Each point is reached from the start by the listed moves, each made once or not at all, plus a little noise. Is the number of moves made odd or even? Then give how often each move was made.

Moves:
(1): [10.4  1.2 -0.7 -2.5  0.6]
(2): [-1.5  8.7  0.6 -0.7 -0.5]
Start: [-0.8 -2.1 -2.6 -1.4  0.8]
Points:
[ 7.8  7.7 -2.5 -4.9  1.2] -> even (1, 1)
[-0.7 -1.9 -2.7 -1.4  0.9] -> even (0, 0)
[ 9.5 -0.9 -3.3 -4.1  1.3] -> odd (1, 0)

Moves:
(1): [ 7.1  1.1  0.4 -1.5  0.1  0.2 -1.2 -0.1 -0.4  1.3]
(2): [-0.8  9.9  0.4 -0.8  0.9  0.4  0.2  0.6  0.4  0.2]
(3): [-0.2 -0.2  8.8  0.6  0.0  1.1  0.0 -1.0  0.2  2.2]
(4): [ 1.6  1.1  0.1  8.6  0.0 -0.6  0.3 -1.4  0.3  0.5]
(5): [ 0.0 -1.0  0.5 -0.4  8.2 -1.4  0.8  0.7  0.0  0.8]
(6): [ 0.0 -0.2 -0.8  0.3  1.0  6.3 -1.0  0.1  0.5 -0.2]
(7): [ 0.9 -0.9 -0.2 -0.5 -1.1  0.8  8.3  0.2 -0.5  0.6]
(8): [ 1.2  0.0  0.8  1.7 -1.0 -0.4 -1.5  9.2 -1.1  1.0]
Start: [ 0.1  0.0  0.5 -4.6  4.7 -1.1  2.2  3.4  1.0  0.3]
Points:
[ 2.4 -0.1 -0.7  3.5  4.6  5.1  9.7  2.6  1.5  1.2] -> odd (0, 0, 0, 1, 0, 1, 1, 0)
[ 2.9  0.8 10.5  6.2  3.6 -1.1  0.8 10.4  0.8  3.8] -> odd (0, 0, 1, 1, 0, 0, 0, 1)
[ 1.2 -1.0  1.2 -2.7 12.8  3.6  0.4 13.4  0.3  1.8] -> odd (0, 0, 0, 0, 1, 1, 0, 1)
[10.1 10.1  2.6  2.5 12.0 -1.8  9.4 12.9  0.1  4.9] -> even (1, 1, 0, 1, 1, 0, 1, 1)

Moves:
(1): [12.4  0.3 -1.2  0.6 -1.9 -0.5  1.3  1.4  0.6 -2.1 -0.3  2.0  0.6  0.9
  0.1  1.8  2.7]
(2): [ 0.2  5.9 -0.8  0.0  1.7 -0.8 -1.0  0.4 -0.7 -0.9 -1.0  0.0  0.9  1.6
  1.9 -0.2  1.5]
(3): [ 0.0  1.2  6.2 -0.8 -1.6  0.3  0.1 -0.3 -0.5 -0.2  0.8  1.5  0.1  0.0
  0.0 -0.4  0.3]
(4): [-0.5 -0.5  1.7  7.6  0.4 -2.0  1.3 -1.0  0.0 -0.9  1.1 -0.4 -0.2 -0.2
 -0.5 -0.1 -0.7]
(5): [ 0.3 -1.8  2.3 -2.0  8.5  0.0 -0.4  1.0  0.4 -1.8 -0.7 -0.3 -0.1  0.1
 -2.4  0.5  0.9]
(6): [ 1.8  0.0 -0.7  2.3  0.7  9.7 -1.4 -0.2 -1.4 -2.5  0.2  1.1  0.4  1.4
 -0.3  0.0 -2.9]
(7): [-0.9 -0.1 -1.7 -1.2  0.8  0.2  9.6  0.1 -1.0 -1.6 -1.5  0.4 -0.6 -1.7
  1.3  0.3 -0.8]
(8): [-0.1  0.7  0.3  0.8 -0.6 -1.4 -0.2  7.8  0.6 -0.2 -0.4 -1.2  2.1 -0.7
  1.3 -1.9 -1.6]
(9): [-0.2  1.4  0.7 -0.4 -0.4  0.6  1.2 -0.9  7.3  0.7 -0.5  0.4  0.3 -1.1
  0.2  0.8 -0.4]
(10): [ 1.3  1.5 -0.8  0.9  1.6  1.5  1.7 -0.5 -0.6  7.5  0.8 -0.2 -1.0  0.6
 -0.6 -2.7  0.0]
(11): [ 0.1  0.6 -1.3 -0.8  0.0 -0.1  1.1  0.4  1.1 -0.7  7.9  0.7  0.0  0.6
 -0.2  0.0 -1.1]
(12): [-0.9  0.4 -2.7 -0.7  1.1 -1.4 -0.4  2.0  0.5  1.0 -0.1 10.9  0.0 -0.3
 -1.1 -0.4 -0.4]
(13): [ 0.0 -1.0 -0.3 -1.0  0.6 -0.5  1.4 -1.8 -0.3  1.0  0.8 -0.1  8.6  1.1
 -0.5  0.8 -1.4]
(14): [-0.6 -1.2  0.5  0.2 -1.9 -2.1  1.3 -0.8  2.3  0.8 -1.7 -0.1 -1.6 10.7
  1.8 -2.0 -1.1]
Start: [ 1.4  0.1  1.2  1.1  1.0  2.9  5.0  6.0 -0.6  1.4  1.1 -1.3 -0.2  0.7
 -0.4 -0.2 -1.7]
Points:
[13.5 -0.9  6.6 -2.4  7.3  1.8 20.0  5.4  0.1  4.7 -0.4  1.9  5.6 12.8
 -0.6 -1.7 -1.3] -> odd (1, 0, 1, 0, 1, 0, 1, 0, 0, 1, 0, 0, 1, 1)
[13.9 -1.3  7.7 -2.4  6.2  1.7  7.0  6.3 -0.4 -1.6  1.7  1.8  8.7  2.7
 -3.0  2.0  0.6] -> even (1, 0, 1, 0, 1, 0, 0, 0, 0, 0, 0, 0, 1, 0)
[ 2.4  0.5  1.2  3.1 -0.4 10.8  6.2  4.2  7.3  0.2 -1.1 -0.1 -0.9 11.9
  1.5 -1.8 -6.2] -> odd (0, 0, 0, 0, 0, 1, 0, 0, 1, 0, 0, 0, 0, 1)
[15.3  7.2  3.2  7.3 12.1  8.0 17.1 15.2 -2.9  0.4  0.8 12.4 10.6  2.9
 -1.6 -2.7 -3.9] -> odd (1, 1, 1, 1, 1, 1, 1, 1, 0, 1, 0, 1, 1, 0)
[13.5  5.7 -1.1 -3.6 10.2  2.1 18.4  6.8  6.8 -4.4  6.4  2.2  9.2  2.5
  0.3  3.7  0.0] -> odd (1, 1, 0, 0, 1, 0, 1, 0, 1, 0, 1, 0, 1, 0)

Moves:
(1): [ 7.6 -1.1 -1.5  1.2  0.0  0.4 -0.1 -1.0 -1.8 -0.3  0.8 -1.3  1.1  1.1
  0.1  0.3 -0.2  1.0 -0.7  1.1  1.7  0.0  1.3 -0.9  0.7  2.1  1.4]
(2): [ 0.8  5.9 -1.3  1.1 -0.7  0.4  1.2  0.5  0.3 -0.4  0.3  0.4 -0.2  0.0
 -1.2  0.1 -0.4 -0.1  0.2 -0.8  0.7  0.6  1.1  0.0  0.5  0.2 -1.0]
(3): [ 1.5  0.2 10.4  0.0 -0.1 -0.5 -0.7 -2.7  0.2 -0.7  1.6  1.0 -2.2  1.0
  1.3 -0.3  0.5  0.1  2.5  0.0  0.5 -0.5 -1.1 -0.7 -0.4 -0.5 -0.4]
(4): [ 0.4 -2.6  1.7 11.2  0.6  0.0  2.4 -0.4  2.2  2.1  0.8  0.9 -1.5  1.7
  0.7 -0.8  1.4 -2.6 -0.5  1.0 -0.6  2.0  1.2  1.0 -1.6 -1.1  0.7]
(5): [ 1.4  2.3 -0.6 -0.5  9.2  1.0  0.6  1.2 -0.4 -0.7 -0.6  1.0 -0.7 -2.0
  0.8  2.1  1.3 -0.2  0.8 -0.8 -0.7  0.4 -0.4 -0.1 -0.3  0.5  0.5]
(6): [-0.7 -0.8  1.5 -0.4  0.1 10.7  1.3  1.0  2.1 -0.2 -0.6 -1.1 -0.9  0.3
 -0.6 -0.3 -1.2  0.5 -0.9  0.3 -0.7  0.1  0.6 -0.3 -0.6  0.4  1.3]
(7): [ 0.8 -2.7  0.4 -1.7  0.8 -0.3 12.1  1.1 -0.1 -1.3  1.7 -0.4 -0.7  0.2
  1.0 -1.9 -0.8  0.9  1.0  1.3  2.0 -1.6 -0.8  1.2  1.3  0.4  1.1]
(8): [ 1.8 -0.6  1.6  0.1 -0.5 -0.3 -1.0  6.0  0.1  1.7 -1.1  0.6 -0.1 -1.9
 -0.4 -1.3 -0.2  0.5  0.1  0.7  0.6 -0.9 -1.1  0.1  0.3  1.1 -1.3]
(9): [ 2.6 -1.0 -0.2 -0.9  0.1 -0.9  0.2 -0.3  8.5  0.0 -0.8 -0.2  1.0 -1.8
  1.8 -1.2 -0.1  0.5 -1.3 -1.5 -0.5 -0.3 -0.7  0.9  0.8 -0.1 -0.5]
(10): [ 0.3  0.9  0.6 -0.9  0.6 -0.3  0.7 -1.1 -0.1  6.6  0.1  1.1 -0.3  1.4
  0.4  2.8 -0.2  0.4 -1.0  0.0  0.3  0.2 -0.5 -1.0 -0.6  0.2 -0.1]
(11): [-0.1 -1.0 -0.6 -0.3  0.6  0.3 -0.9  0.7  0.0  0.4  7.4  0.5  0.9  0.0
 -0.9  0.0 -0.1  1.1 -0.7  0.0 -0.3 -0.3 -0.8  0.1 -0.6  0.0  0.2]
(12): [-0.1 -0.4  1.1 -0.5 -0.6 -1.0 -2.1 -0.5  0.4 -1.7 -1.4 12.0  0.9  0.2
  0.0 -0.1 -1.9  2.1  0.1  1.0  0.4 -0.2  0.5 -0.9  1.3 -0.6 -0.9]
(13): [-0.4  0.0  2.8  1.6  0.8  0.3  0.6  0.5 -1.4  0.6 -1.0  0.2 11.0  0.7
 -1.1  0.0  0.7  0.1 -1.1  0.2 -0.2 -0.1  1.7  0.6  0.8 -0.5 -0.1]
(14): [-0.6  0.1  0.1 -0.9  1.6  0.4 -1.1  2.5  1.3 -2.1  0.0  1.2 -1.0 11.3
  0.9 -0.8  1.8 -1.4 -0.7  0.0  1.3  0.6 -1.1 -0.4 -0.2  1.0  2.1]
(15): [ 0.0  0.5 -0.8 -0.3 -1.3  1.0  0.2  1.8 -1.0 -0.6  0.2  0.6  1.5 -0.3
  9.3 -0.1  0.4  1.9 -0.6  0.7 -1.5  1.0 -1.3  0.1 -1.8  0.6  0.4]
(16): [-0.2 -1.7 -0.1  0.5 -1.5 -1.1  1.1  1.3  0.8 -2.9  0.0 -1.7  0.3 -1.7
  0.1  8.1 -1.1 -0.6 -0.9  0.0  1.5  0.6 -0.5 -1.9 -1.4  1.2  0.7]
(17): [ 1.3 -0.5  0.7  0.0 -1.2  0.8  0.1  0.5 -0.7 -0.2  0.5  1.2 -1.0 -0.8
 -0.8  1.5  8.1 -0.2  0.0  0.7 -1.3 -0.7  0.5 -0.9 -0.2  0.2  0.7]
(18): [-0.2  0.6  0.0  1.6  1.4 -0.9 -0.9  0.8  0.8 -0.4 -1.4 -1.6 -0.5  1.2
 -1.0  0.4  0.4  7.8  1.0  0.6 -1.9 -0.7 -0.9  0.8  0.0 -0.5  2.0]
(19): [-0.2 -0.9 -2.4  0.2 -1.0  1.2  0.1 -0.5  0.7  1.1  1.9  0.6  1.9  0.5
  0.5  0.4 -0.2 -1.9 10.1  1.7 -0.4 -0.2 -1.2 -0.2 -0.3  0.4 -0.1]
(20): [-1.1  1.8  0.6 -0.4  1.1 -0.6 -0.6 -0.5  1.3 -0.3 -1.0 -1.1 -0.4  0.8
  0.1 -0.8 -0.7  0.0 -1.5  8.8  0.0 -0.3  0.4  0.6 -0.4 -0.7 -0.7]
(21): [-2.8  0.2 -0.2  0.3  0.7  0.8 -0.6  0.5  0.4  0.8 -0.4  0.1  0.2 -1.2
  1.1 -0.9  1.8  1.7  1.3 -0.4  8.4  0.1 -0.4 -1.9 -0.7 -0.7 -1.4]
(22): [ 0.2  0.0  0.3 -1.1 -0.7 -0.4  0.7  0.0 -0.4 -0.3 -0.3 -0.4  0.4 -0.1
 -0.9  0.1  0.3  0.9  0.1 -0.3 -0.7  6.4 -0.1  0.0 -0.3  0.5  0.1]
(23): [-1.2 -1.4  1.3  0.0  0.2 -0.6  0.3  1.4  0.8  0.0  0.2 -0.3 -0.3  0.1
  0.3  1.5 -0.4  1.2  1.3 -1.1  0.0 -0.1 10.2  2.1  1.0  0.4 -0.7]
(24): [ 0.0  0.8  0.1 -0.4 -0.7  1.1 -0.5 -0.3 -0.2 -0.6 -1.5  1.3  0.8 -0.3
 -0.7  1.5  0.6 -0.4  0.2 -0.8  2.2  0.0 -2.0  9.9 -0.7 -0.6  0.7]
Start: [-2.0  2.3  1.4  0.4 -4.7 -2.3 -2.3  2.5  1.4  1.4 -2.0  0.8 -0.3 -2.2
  0.9 -1.6  0.7 -1.9 -6.1 -0.9 -0.6  0.6 -1.3 -0.1  1.9 -5.8  1.9]
Points:
[ 1.7  2.8 13.0  9.4  2.4  6.9 12.6  5.9 17.7 -5.2 -2.8 12.0 -1.2 -1.9
 12.9  7.2 -1.5  6.9  5.5  9.6  0.2  1.7  3.5 12.4 -1.2 -5.3  5.5] -> odd (0, 1, 1, 1, 1, 1, 1, 0, 1, 0, 0, 1, 0, 0, 1, 1, 0, 1, 1, 1, 0, 0, 1, 1)
[ 2.4  6.9 15.0  9.3 -4.6 -1.7 -3.9  9.4  5.7  5.9  5.3 18.8 -3.3 11.1
 10.3 -1.6  9.5 -0.2 -8.1 11.3 -0.1  2.3 -3.4 -1.8 -2.0 -5.5  1.4] -> odd (0, 1, 1, 1, 0, 0, 0, 1, 0, 1, 1, 1, 0, 1, 1, 0, 1, 0, 0, 1, 0, 0, 0, 0)
[ 2.6 -4.8 19.4  9.3 -6.3 -5.9 -0.6  9.3 11.1  6.3  3.3 15.3 11.1 -2.8
 11.5  6.9 -0.2  3.4 -7.9  0.1 -1.6  8.6  6.0  0.2 -0.6 -5.0  0.9] -> even (0, 0, 1, 1, 0, 0, 0, 1, 1, 1, 1, 1, 1, 0, 1, 1, 0, 0, 0, 0, 0, 1, 1, 0)
[-0.5  0.4 11.8 -6.0  5.8 -0.8  6.8  5.9 12.1  2.6  7.2 18.0 -0.5  7.3
 16.9  1.0 10.3  4.5  5.2  9.2  7.3 -1.7  2.1 -0.9  0.8 -3.9  2.1] -> even (0, 0, 1, 0, 1, 0, 1, 0, 1, 1, 1, 1, 0, 1, 1, 0, 1, 0, 1, 1, 1, 0, 1, 0)
[-0.1  4.1 16.7 -3.0 -4.2 10.0 11.5 12.8 13.4  5.3 -1.1  4.2  8.5  7.9
 12.7 -2.8  9.7  3.2  3.3  9.5  8.5  5.0  4.7  0.1  0.9 -3.0  1.6] -> even (0, 1, 1, 0, 0, 1, 1, 1, 1, 1, 0, 0, 1, 1, 1, 0, 1, 0, 1, 1, 1, 1, 1, 0)
[11.2 -4.2 19.7 10.7 -1.4 -5.5 11.8  7.0 11.0  8.4 -2.0  0.4  6.2  1.3
  2.4 -1.7  9.1  8.5 -5.8 10.0 -0.2  3.9  9.1  3.8  3.4 -4.1  4.5] -> odd (1, 0, 1, 1, 0, 0, 1, 1, 1, 1, 0, 0, 1, 0, 0, 0, 1, 1, 0, 1, 0, 1, 1, 0)
[-4.3 -2.2  2.0 -2.1 -2.5 -1.1  5.7 14.7  4.9  0.7  4.3  2.6  1.5  7.4
  0.7 -3.0  3.8  8.5  8.0  1.0 10.5  4.2  0.3 11.6  1.7 -4.2  4.6] -> even (0, 0, 0, 0, 0, 0, 1, 1, 0, 0, 1, 0, 0, 1, 0, 0, 0, 1, 1, 0, 1, 1, 1, 1)
[ 0.8 -2.9 17.4 10.2  9.3 -3.7  8.0  8.2 14.8  9.3  3.8 15.1  9.2 -0.7
  6.0 -1.9  2.4 10.3  6.1 10.3  6.9 -1.7  5.0  2.8  2.7 -7.2  0.2] -> odd (0, 0, 1, 1, 1, 0, 1, 1, 1, 1, 1, 1, 1, 0, 0, 0, 0, 1, 1, 1, 1, 0, 1, 0)
